Each row is a point. Two turns around zero, p and q, are shown by what they do to some points. Write where each new point lands after one turn and then the other. Backwards means that the second turn is done in reverse. Each puzzle has new turns, and all numbers are rounded.
(in the rows, 128 means zero)

Turn p:
[110 141] => [109 139]
[125 155] => [122 154]
[148  88] => [153  91]
Turn q:
[161 142] => [164 132]
[125 123] => [124 124]
[107 122] => [106 128]
[121  84] => [109  88]
[127 169] => [138 168]
Where do these land?
q, then p backwards: [113 152] => [123 156]
q, then p: [104 120] => [103 124]
p, then q backwards: [167 112] => [170 128]

Turn p:
[156 153 153] => [165 134 153]
[108 134 104] => [108 147 113]
[ 87 121 118] => [ 86 134 126]
[161 104 136] => [154  97 119]
Turn q:
[110 131 105] => [104 140 116]
[103 153 128] => [108 151 146]
[153 152 140] => [159 145 138]
[146  77 139] => [141  77 112]
Where do these land?
q, then p backwards: [131 122 134] => [133 123 133]
p, then q: [108 127 143] => [117 118 148]
p, then q: [149  75 117] => [114  98  81]
q, then p: [ 94 161 117] => [110 159 161]
p, then q: [159 155 130] => [167 142 125]

Turn p:
[ 97 106 107 149] => [ 88 103 129 138]
[162 109 161 141] => [171 107 142 144]
[120 136 139  97] => [132 142 137  98]
[148 114 102 148] => [128 109  99 150]
[114 174 131 105] => [121 178 133 111]
Turn q:
[119 159 112 129] => [110 150 107 130]
[121 177 160 128] => [104 176 148 116]
[135 115 120 154] => [134 118 130 157]
[112 102 107 140] => [120  95 116 144]
[118 126 139 128] => [119 125 139 124]
[182  82 148  88] => [200 107 147  96]
[109 134 111 129] => [109 124 111 130]
Where do these land?
p, then q: [118 162 141 108] => [119 165 128 108]
p, then q: [ 90  88 115 171] => [ 96  74 157 143]
p, then q: [122 121 110 106] => [125 117 108 109]
p, then q: [159 131 113 135] => [142 130 106 152]
p, then q: [151 138 162 121] => [158 155 142 129]

Turn p:
[139 100 162 146 146 145] => [143  87 149 142 150 128]
[143 122  92 110 121  80] => [129 145  89 101 113  89]
[132 111 140 148 141 140] => [130 104 133 143 146 129]
[134 154 108  98 139 115] => [142 165 114 105 128 130]
[131 140 155 144 110 144] => [132 124 154 156 115 136]
[153 124 107 109 133 101] => [147 137 100 108 123 105]
[ 90 111 137 106 116 147] => [102 113 149 102 118 154]
[119 133 155 168 139 128] => [118 122 154 162 151 117]
[110 158  96 123 107 153] => [107 158 112 135 109 165]
Turn q:
[128 124 124  99 122 133] => [133 130 127  98 128 131]
[160 120 101 174 136 125] => [152 120  94 173 128 113]
[ 99 151 142 141 183 140] => [118 137 159 156 178 151]
[150  99 141 159 132 153] => [145  82 125 153 123 130]
[119 110 106  79 114 136] => [127 128 108  72 132 136]
[127 138 138 137 101 141] => [127 127 133 133  98 144]
[112 126 127 124 119 104] => [104 138 125 122 124 115]
[145 142 122  97 132  86] => [135 162 132 106 133  89]
[112 141 152 143 112 134] => [111 128 148 141 108 143]
Where do these land?
q, then p backwards: [114 106 136 124 121 114] => [110 107 124 132 122 115]
p, then q: [101 121  96 149 107 131] => [ 91 135 106 131 132 155]
p, then q: [107 129 114 106 122 129] => [123 139 131 104 127 148]
q, then p: [132 113 128 127 125 151] => [134 106 117 122 125 137]
q, then p backwards: [105 137 153 130 161 126] => [ 99 135 153 147 148 135]
q, then p: [128 140 155 125 129 119] => [131 127 157 132 123 118]
p, then q: [225 136 103 137 154 122] => [195 144  73 161 128  84]
p, then q backwards: [114 142 140 125 105 132] => [119 146 148 132 111 127]

Turn p:
[143 124 117 129 148 147 119  80] => [105 145 144 137 164 128 115  99]
[ 96 138  72 137 150 148  92 141] => [ 91 143 115 111 144 156  86 171]
[144 137 133 125 135 146 101 125] => [122 139 148 105 128 137 115 114]
[145 116 142 128  96 112 142 149] => [159  99 119 128 109 130 141 118]
[ 75 122 130  40 114 117 129  78] => [ 49 118  89 132 107  62 135 100]
[144 146 142 150 116 143 159 145] => [151 127 138 127 129 152 168 133]
[132  99 144 144 152 149 138 141] => [139 113 167 133 146 120 130 148]
[145 120 129 116 155 104 115 135] => [149 138 126 115 136 101 105 127]
[111 130 146 148 150 116 125 146] => [143 144 143 138 114 119 123 158]
[139 141 127 149  58  81 116 124] => [157 118  86 152  81 163 121  92]
[134 136 127 141 134 144 173 144] => [142 124 131 130 150 137 169 148]
Turn q:
[135 152 103 139 137  93 166 120] => [156 151 134 138 164  95 141 114]
[125 170 135 134 107 148  99 158] => [100 161  98  94 109 124 120 137]
[ 98 132 152 121 103 146 114 120] => [ 96 133 133 118 102 151 141 112]
[135 140 124 137 140 126 186 119] => [160 151 121 159 152 128 155 121]
[ 94  83 152 151 123 149  72 129] => [ 64  88 128 137 106 153  96 123]
[165 138 121 147 148  99 169 113] => [177 147 131 162 148 102 123 122]
[120 107 164 111 142 127  95 111] => [116 114 162 127 107 159 100 128]
[142  99 131 114  94 138 104 146] => [115  98 124 117  88 118 133 150]
[137 113 116 119 179  93 184 140] => [167 132 155 163 184 122 140 158]
[124 122  98 109 107 120 103 132] => [120 102 132  93 124 107 134 127]
[132 153 112 127 130 169 117 120] => [136 132  91 101 127 149 125 115]
Where do these land?
p, then q: [139 136 158 104 138  74 118 137] => [155 136 147 108 109  75 124 114]
p, then q: [123 124 115  98  90  95  96 130] => [122  83 130  96 117 104 136 100]
p, then q: [131 149 134 106  93 129 149 124] => [146 115 126 136 137 126 168 107]
q, then p: [144 138 129 153 166 134 120  98] => [120 151 149 118 143 146  93 107]
q, then p backwards: [104 110 177 135 111 132 114 112] => [101 132 148 144  97 149 102 103]
q, then p: [146 126 160 133 166 160 145 126] => [129 131 155 103 143 178 125 135]
p, then q: [137 110 130 167 125 103 115 117] => [128 127 102 136 107 120  89 117]
p, then q: [ 98 170 108 134 114 181 157 146] => [113 140 102 132 155 164 187 155]
q, then p backwards: [135 104  73 133 110 127 104 155] => [118  94 110  75 128 125 145 152]
p, then q: [123 113  97 117 167 147 162 135] => [127 132 144 136 176 137 116 168]
